Each row of a before or after table is a point. One or more steps were done to the points. Then noise was added and the rows were shuffled. The steps act on how far a point lies along the listed directions, d1 being the first. What was done? A step turns or swaps two directions, mirrors them in a line or flattens them onto one, adds a multiple of one to another, or multiplies one. Angles are multiples of 10 degrees, from the lower direction toward the higher: turns from -170 to 170, lines from 10 to 170 but not 90. Use the fewest steps. Two steps may share a direction if one is a turn and the other turns, adds or multiplies; they go together, in the order done. Otherwise the lowest direction goes first.
(in the rows, 128 means zero)

Directions:
(1): [ 95 108  99]
(2): [101 117 166]
Before (14 x 3):
[[ 72  94 104]
 [147 155 155]
 [ 69  84  86]
 [125 110  76]
 [101 129 105]
 [145 141 129]
 [ 94 112  79]
 [114 124 119]
 [ 79 122 109]
 [147 156 141]
 [119 135  98]
 [165 151 145]
 [102 133  94]
 [129 127 110]]
After:
[[149 150  98]
 [ 89 131 147]
 [144 134  84]
 [101 142 172]
 [128 131 108]
 [117 128 141]
 [112 120 127]
 [135 146  96]
 [ 86  95 140]
 [ 91 108 202]
 [101 134 150]
 [ 96 126 132]
 [105 120 193]
 [ 81 113 164]]
Steps: turn d1 and d2 by 90 degrees

Directions:
(1): [ 75 127  87 128 126 139]
(2): [ 93 107 177 144 123 142]
(3): [114 140 140 105 187 118]
(4): [133 174 132 153 137 170]
(5): [112 167 146  93  96 113]
Before (10 x 6):
[[122 152 132 113 134 132]
 [110  84 118 144 109 110]
 [ 97  73 117 124 101 132]
 [191 174 122  93  66 102]
 [103 172 167 142 144 130]
 [192 164 114 114 140 125]
 [ 88  97 120 121 163 106]
 [115 188 126  87  84 124]
 [134 124 133  97 149  96]
 [ 96 140  98 132  77 133]]
After (10 x 6):
[[148 133 134 118 125 122]
 [122 104 151 136 125 123]
 [ 88 136 158 123 111 159]
 [ 84 135 147 137 120 135]
 [190  66 150 120 139  88]
 [192 140 165 102 115 101]
 [163 168 125 152 138 116]
 [161  75  98 117 146 100]
 [128 155 148 106 106 106]
 [ 83 141 145 131 110 137]]
Steps: turn d1 and d5 by 80 degrees; turn d2 and d4 by 80 degrees; multiply d3 by 0

Directions:
(1): [111 127 172 146 135 108 156 138  73]
(2): [167 138 113 128 192 107 141 146 128]
(3): [171  97 123 126 101 158 136 173 109]
(4): [137 163 114 168 123 131  74 136  98]
(5): [ 99  90 135 101 149 114  81 158 123]
Before, 10 rows:
[[154 105  87  57 181 112 115 119 182]
 [ 74 158 124 130 163  94  91 129 147]
 [125 131  88  93 130 126  82 108 183]
 [105 123 157 115 114 129 167 115 127]
 [156 135 158 174  94 128 150 138  73]
 [138 146 129 136 135 109 141 116 146]
 [128 172 117 160  99 154 161 133 116]
 [140 180 135 163 115  90 131 100 116]
 [ 61 117 151 116 135 126 147 117 138]
 [170 162 125 150 186  96 114 155 105]]
After:
[[161 169 129 158 134  88 130 122 110]
 [127 155 111 133 190  98 111 160 139]
 [105 130 153 114 136 116 165 113 130]
 [ 84 128 142 118 174 113 158 121 140]
 [190 132 128 148 133 131 116 185  88]
 [153 135 126 133 137 114 142 133 142]
 [147 133  84  94 144 126  91 117 181]
 [123 137 167 170  86 120 136 120  80]
 [181  88  86  59 145 139 124 143 169]
 [112 172 120 155 107 144 148 129 120]]
Steps: turn d2 and d3 by 60 degrees; multiply d5 by 0.7

Directions:
(1): [200 160 130 138 126 145 101 127  98 153 134 169 118 119]
(2): [ 83 158 110 145  99 113  96 152  82 143 118 132 172 117]
(3): [136 150  94 120 186  65 114 137 139 152 132 108 114 116]
(4): [150  87 145  96  84  95 113 168 158 163 122 133 140 122]
Before (13 x 14):
[[113 103 100 112 155  84 148 145 185 142 153  92 106 139]
 [119  61 149 101  64 114 106 177 149 144 104 106 168 139]
 [129 159 117 143 134 135 110 129 112 141 121 129 115 117]
 [160  86 136 126 131 169 155 106 157 115 138 125 107 133]
 [138  78 159 126  95 148 138 115 132 126 117 122 133 145]
 [125  18 143  53 103  84 173 155 236 147 135  96 108 146]
 [127 117 125 102  85  65  99 163 130 186 123 128 161 101]
 [ 93 124 121 116 165 125 155 121 156 131 135 100 109 129]
 [174 130 131 141 135 139 138 128 138 144 118 152 106 126]
 [150 118 160 107  84 132 120 136 122 153 124 153 130 119]
 [ 79 132 133 128 103 108 115 138 115 141 121 107 148 139]
 [ 72  86 151 136 109 153 148 127 137 111 140 121 132 151]
 [ 94 147  89 110 168  89 122 132 133 110 124  87 130 141]]
After, 13 rows:
[[ 79 132 133 130 102 108 112 137 113 142 120 108 148 139]
 [120  15 142  52 104  83 175 156 239 147 137  93 108 147]
 [136  70 150 104  64 120 100 177 142 151 106 118 166 136]
 [ 61 134  89 106 169  80 133 133 146 100 122  68 134 144]
 [172 131 132 139 136 139 139 129 137 144 118 151 107 124]
 [ 78 117 122 113 165 121 161 122 162 126 134  94 112 130]
 [111 111 124 100  85  60 104 165 137 178 120 120 162 103]
 [ 82  90  98 106 157  77 161 146 197 133 149  74 111 144]
 [165  90 158 130  95 154 129 116 122 136 120 136 130 142]
 [167 125 162 113  84 137 115 135 114 159 124 161 127 117]
 [177  93 137 129 130 171 150 106 150 121 139 133 105 131]
 [121 157 119 144 135 132 113 130 114 138 118 125 116 119]
 [ 99  96 152 139 108 160 139 128 127 119 142 137 129 147]]
Steps: add -0.7 times d3 to d1
